Each point is reached from the start by the listed moves, each made 0, 1 or 2 times, or once backwards (-1), plus a little noise. Say if it took an odd or an even number of moves. Then give how often each move was made.
In the rows, 128 means zero.

Moves:
(1): [127 163]
(2): [101 126]
Start: [120 142]
Points:
[116 209] => even (2, 0)
[ 69 103] => odd (-1, 2)
[ 87 210] => odd (2, 1)

Moves:
(1): [138 136 104 132 138 136 138 110 129]
(2): [125 116 144 113 152 121 118 133 125]
(3): [119  73 160 142 115 138 139 122 125]
(4): [128 111 130 154 107 139 138 132 147]
(5): [142 104 120 143 137 104 137  99 122]
(6): [127 128 110 133 153 157 103 138 106]
Start: [150 143 112 125 133 123 133 118 122]
Points:
[147 131 121 127 106 143 180  95 150] => odd (2, 0, 1, 0, -1, -1)
[142  83 105 174 136 217 141 127 141] => even (2, 1, 1, 2, -1, 1)
[170   7  83 211 161 168 142  46  65] => even (1, -1, 2, 0, 2, 2)

Moves:
(1): [137 127 119 126 126 121 134 117 114 135 134]
(2): [132 124 124 128 134 119 114 124 120 109 121]
(3): [121 122 138 132 130 112 127 118 133 117 133]
(4): [119 119 133 106 124 144 132 140 111 106 126]
(5): [132 124 127 128 147 116 131 133 130 124 134]
(6): [139 126 134 129 126 130 130 124 119 119 122]
(7): [149 148 120 121 121 122 113 140 117 135 129]
(8): [134 136 138 114 137 132 110 127 136 129 130]
(9): [124 122 133 136 123 132 122 125 135 133 139]
(10): [126 131 134 122 116 137 110 144 113 133 117]
(11): [119 137 124 133 127 128 128 127 110 131 132]
Start: [128 137 130 122 118 114 133 129 135 127 124]
Points:
[162 141 135 140 112  72  61 124 141 114 117] => even (0, 2, 1, -1, 0, 0, 1, 0, 1, 1, -1)
[150 168 132 100 160  61  79 133 102 163 136] => odd (2, 0, 1, -1, 2, -1, 0, 2, -1, 2, 1)
[149 142 117  66  50 150 125 168   7 103  86] => odd (2, 0, 0, 2, -1, 1, 1, -1, -1, 2, 0)

Moves:
(1): [123 136 125 140 116 127 139 130 125 130 118 135 129 135 122 136 128 129
 131 133]
(2): [139 130 131 134 127 128 123 131 125 129 135 127 134 139 126 132 128 115
 132 129]
(3): [119 126 137 133 129 133 129 139 120 126 131 133 145 132 127 128 142 123
 129 130]
(4): [130 133 122 132 135 132 126 127 146 120 135 127 128 127 125 118 126 122
 123 131]
(5): [138 120 123 129 131 125 124 141 133 127 129 132 123 133 111 142 128 129
 117 130]
(6): [132 132 139 132 136 130 131 115 131 116 122 111 130 130 131 133 147 130
 124 140]
(7): [136 130 133 129 113 118 121 139 128 125 123 136 121 128 132 140 128 122
 121 124]
(8): [140 128 133 120 127 133 119 124 124 129 149 131 121 134 121 122 134 128
 112 130]
(9): [123 121 123 114 127 134 124 128 131 119 138 123 130 124 126 123 122 128
 132 109]
(10): [128 125 144 129 122 128 132 138 127 126 130 129 109 131 129 139 126 131
 133 143]
(11): [130 128 130 122 132 121 122 107 139 110 140 129 128 131 137 145 121 129
 107 134]
(12): [134 134 132 125 132 135 138 133 120 133 134 136 129 130 123 130 121 135
 115 116]
(13): [132 126 127 132 115 127 129 123 131 121 128 120 126 128 132 132 118 143
 116 133]
(14): [120 140 136 132 138 118 115 126 131 138 116 121 128 128 116 123 133 124
 139 119]
(15): [119 111 134 130 114 123 139 108 120 140 118 133 123 111 126 129  98 123
 113 124]
(16): [138 120 131 138 126 131 123 127 132 141 130 138 123 124 124 133 143 135
 133 124]
(17): [145 128 130 118 132 128 127 116 135 121 120 128 138 135 120 122 131 135
 130 127]
(18): [126 119 120 137 131 125 129 132 122 115 126 135 126 126 129 124 128 140
 135 121]
Start: [118 133 138 134 123 135 131 134 122 136 140 128 134 130 129 129 110 109
 129 128]
Points:
[191  71  99  84 105 140 121  72 172 124 175 152 111 105  76  95  19 131
   7 112] => odd (-1, -1, -1, 2, 2, -1, 0, 2, 0, -1, 0, 0, 1, -1, 2, 0, 2, 0)
[129 135 143 161 166 120  79 208 157 136 153 176 151 127 101 179 188  93
 104  86] => odd (-1, -1, 2, 1, 2, 0, 2, -1, 0, -1, 1, 1, -1, 1, -1, 2, -1, 0)
[152  72 158 128 100 167 132  85 162 130 238 177 112 141  65 185  79  75
  30 146] => odd (2, 1, 1, 2, 2, 0, -1, 2, 2, 1, 2, 0, -1, -1, 2, 2, 0, -1)
[120  91 178 171  75 125 129 108  69 213 178 205 111 122 108 170  96  79
  77 132] => odd (1, 1, 1, -1, 0, -1, 0, 2, -1, 0, 1, 0, -1, 0, 2, 2, -1, 0)
[ 82 180 108 191 109 132 185  90 124 140 118 121 138 115 123  98  24 138
  77 115] => even (2, 0, -1, 2, -1, 0, -1, 0, -1, -1, 0, 2, 2, 1, 1, -1, -1, 1)
[206 106 154 166 117 166 135 205 118  91 211 208 127 183  61 162 143 130
  56 132] => odd (1, 1, 2, 2, 2, 0, 1, 2, 0, 1, 0, 2, 0, -1, 0, 1, 1, 2)
[214  82 160 133 131 157  90 116 144  69 185 114 148 147  74  97 149 117
  94  96] => even (-1, 2, 1, 2, 1, 2, 1, 2, 2, 0, -1, 0, 1, 0, 1, 1, 2, 2)
